Each point is reached from the start by the listed moves, each made once or not at all, plus a little noise. Is the number of moves made odd or even? Then give how often each move was made.

Moves:
(1): [ 36  20 -38   7]
(2): [-11  67  14 -61]
Start: [ 34  -6  -8 -28]
Points:
[ 59  79 -30 -83] -> even (1, 1)
[ 34  -4  -8 -29] -> even (0, 0)

Moves:
(1): [ 59  -2  15   9  14  14  70   0 -18  19]
(2): [  1  66  -9 -52   6 -30 -26 -15 -27  -9]
(3): [  4  12  54 -31  14   0 -32 -17  24  43]
(4): [ 27  34  10  68  14  26 -16  23 -33 -15]
(5): [ 11 -15 -53  14  68  42  -7  -4 -23   6]
(6): [ -1  48 -10   2   2  35  -2 -14  25 -17]
(7): [-45  41  14  13  -4  23  39  -4 -17  58]
(8): [-27  32  19 -44  26  12  -6  61  29 -34]
Start: [-34 -28  10 -26 -10   0  40  13  -5 -16]
Points:
[  6 107 -53   7  84  75 -13   6 -63 -51] -> even (0, 1, 0, 1, 1, 1, 0, 0)
[ 62 101 -35  16  93  88  58   6 -83 -33] -> odd (1, 1, 0, 1, 1, 1, 0, 0)
[ -9 110 -33 -39  72  85 112 -24 -67  39] -> odd (1, 1, 0, 0, 1, 1, 1, 0)
